Rows are points. The last column is the point's height on a tilted bowl or saddle (a function of degree 2), plus a little noise. Count its main directions that bend up, bend down and stay straight.

Points:
[[64,19,73,18],
[-32,19,-1,-3],
[-1,17,-17,22],
[-54,0,12,-9],
[-28,-26,-38,38],
[0,18,-33,40],
[-1,-27,62,-13],
[-100,32,27,-36],
[68,-9,15,52],
[-27,-37,83,-20],
[49,-52,-48,58],
[15,15,-35,50],
[54,37,1,41],
[-49,4,-27,27],
[-5,-54,15,3],
[-58,-27,-92,106],
[-80,-10,-33,43],
[-19,18,17,-15]]
Directions: 2 up, 1 down, 0 straight

Points:
[[-42,44,39,-11],
[-14,-30,34,-1],
[48,20,2,-4],
[-10,-33,15,-8],
[-70,1,17,-66],
[-41,-2,99,72],
[-37,-78,32,26],
[-42,21,63,7],
[6,4,40,4],
[63,-5,14,-39],
[-66,22,32,-58],
[-75,-49,3,-49],
[5,-46,77,36],
[24,10,4,-5],
[87,-46,47,-94],
[8,3,13,-10],
[-4,9,-40,20]]
Directions: 2 up, 1 down, 0 straight

Points:
[[-1,9,85,47,-62],
[18,-5,17,56,-19],
[10,-39,-10,40,-10],
[3,21,7,-64,44],
[36,17,25,-34,12],
[-52,21,-75,41,85],
[19,29,-69,62,74],
[41,-50,-25,-6,19],
[-45,-17,-82,22,59],
[-28,-10,9,31,-13],
[46,-32,23,-76,51],
[-74,-9,30,53,-1],
[-22,26,53,39,-33],
[65,38,25,17,14],
[42,-42,6,39,-10],
[41,7,-24,7,21],
[8,-52,10,28,-14],
[-54,55,41,-31,27],
[15,5,-44,24,28],
[-29,-72,67,23,-16],
[-43,-14,25,35,-17],
[-17,-31,-1,65,-7],
[-12,60,0,-22,51],
[109,-27,43,-63,79],
[-37,9,-29,-41,53],
[-53,-21,94,1,-43]]
Directions: 3 up, 0 down, 1 straight

Points:
[[-74,11,-55,-57,-2],
[-32,-60,1,-2,24],
[-5,-41,-36,-20,-27],
[6,67,-33,-2,-58],
[54,54,-81,32,-95],
[-7,55,48,35,49],
[34,45,9,8,-5],
[-27,-68,-14,-8,9],
[22,37,71,-22,3],
[-5,54,-43,6,-54],
[-44,31,5,80,52],
[-98,5,-55,72,32],
[8,26,-31,-12,-43],
[-43,19,31,-6,50],
[18,-39,-4,-32,-21],
[4,8,-84,9,-93],
[-5,63,36,-47,-31],
[24,-97,44,4,-22],
[-46,-16,-21,-14,23],
[49,-58,89,-22,-19],
[5,-31,27,86,22],
[-30,4,-20,-8,3],
[5,-21,-20,-36,-28],
[25,-25,-18,20,-16]]
Directions: 1 up, 2 down, 1 straight

Points:
[[5,-2,19,43,8],
[-20,-57,-41,-52,34],
[49,-62,10,17,53],
[65,-1,-6,-42,21],
[-16,9,-9,-31,-6],
[-47,22,-24,94,75],
[-29,-50,-82,-40,35],
[0,-22,55,-28,-3],
[52,-25,5,-41,20],
[54,-37,-98,14,84],
[-15,34,51,-15,-27],
[-39,-37,6,-12,17],
[37,-52,-78,8,69],
[77,-7,-29,-67,51],
[25,4,-7,15,3],
[-5,46,-27,-14,-5],
[26,22,4,-44,-7],
[-28,12,3,51,17],
[-19,-55,6,47,56],
[-64,-14,17,80,66],
[30,52,89,-40,-32],
[31,-29,7,-67,25]]
Directions: 3 up, 0 down, 1 straight

Points:
[[21,75,-42,60,77,-10,105],
[53,118,-26,-82,15,26,63],
[-16,-14,44,-52,-65,-16,10],
[-5,-51,3,-71,-19,-11,15],
[35,19,12,31,-38,29,2],
[30,-9,15,-19,-6,-46,15],
[-6,-69,21,-101,14,-62,71],
[-6,15,14,33,67,-23,70],
[-35,-20,-10,60,-18,5,11],
[22,1,55,27,37,-47,54],
[28,48,-48,17,-23,26,8],
[11,-9,5,97,44,-5,67],
[62,-32,97,54,-27,31,56],
[-32,12,74,-61,29,37,59],
[-72,65,-5,-30,-45,-51,37],
[62,-51,-24,-24,-131,25,4],
[18,-18,1,-11,-19,18,-4],
[-17,-23,48,-24,-48,-3,10],
[10,8,-75,17,1,-79,22],
[-32,-51,-74,-77,-28,-12,10],
[42,-4,30,-5,-9,-42,15],
[1,24,85,-33,8,-25,48],
[11,-39,-45,27,-25,-6,-8],
[90,-2,20,-18,1,-33,20],
[1,-74,-30,53,-7,-31,9],
[19,-9,-30,24,29,1,23],
[-57,62,-17,32,6,41,59],
[-31,-39,-53,-47,33,69,47],
[-1,-42,22,-59,-49,-16,6],
[43,2,-6,37,-57,-22,-8],
[12,43,-12,35,-35,12,3],
[-43,17,-26,-77,38,43,56],
[21,-42,-35,-39,46,-12,34],
[-1,-68,15,13,-35,-22,3],
[6,-41,-11,-18,46,-33,39],
[-15,4,-32,18,-26,-7,-8],
[0,-40,86,4,36,-43,77],
[-43,10,84,-4,-48,-35,36],
[32,28,67,-55,-73,7,14],
[-3,-24,6,-99,54,57,51],
[28,-33,-26,22,40,-11,30],
[30,28,84,-10,-26,-62,44],
[23,-60,-2,23,36,27,40],
[30,46,0,3,82,-9,72],
[24,50,-58,23,7,64,42],
[-15,48,-9,-37,-47,-29,8],
[-19,36,38,-2,-64,12,2]]
Directions: 5 up, 0 down, 1 straight

Points:
[[-47,8,-33,54,-4,31,-25],
[-64,9,-2,42,-29,24,-8],
[-8,-60,-34,-4,-61,-117,-28],
[-108,-29,-82,-28,-43,-26,-42],
[39,4,-28,-32,-21,8,-18],
[2,40,-51,14,-96,4,1],
[-69,-58,33,-21,25,0,-42],
[-35,-49,95,35,-34,-27,-15],
[-33,-17,26,14,0,-34,-20],
[-7,34,-7,28,-36,6,-8],
[-37,59,18,-46,29,-19,-52],
[28,24,8,35,-40,-34,-9],
[-35,-26,40,-59,-49,-128,-50],
[35,-26,27,17,27,-33,-30],
[-4,-42,-2,-27,-73,17,7],
[-44,38,33,-64,-20,43,-41],
[-55,-7,35,-30,-39,-3,-11],
[8,-70,9,28,3,-46,-26],
[-23,41,-78,-9,-38,47,-36],
[24,-62,4,0,-32,49,-7],
[13,1,-59,-45,66,-40,-79],
[-1,46,7,15,-28,-24,-11],
[-17,37,48,-59,32,-75,-71],
[9,64,53,2,17,14,-38],
[10,-1,-4,-72,3,-69,-47],
[14,3,-54,0,35,-10,-45],
[-14,7,46,52,-95,76,-10],
[-36,-38,-38,-50,18,-13,-57],
[22,-1,11,-22,103,6,-74],
[20,11,-29,-24,-29,34,-19],
[7,38,-8,-33,42,41,-54],
[69,-47,10,38,10,21,-19],
[47,106,-24,38,23,-3,-36],
[50,30,-53,-82,-12,0,-37],
[-15,-8,12,-20,-40,10,-7],
[0,33,48,-9,70,-8,-57],
[-3,53,-36,-15,4,-36,-29],
[9,-33,-61,-45,52,-33,-76],
[-54,-27,76,-45,60,-44,-84]]
Directions: 0 up, 3 down, 3 straight
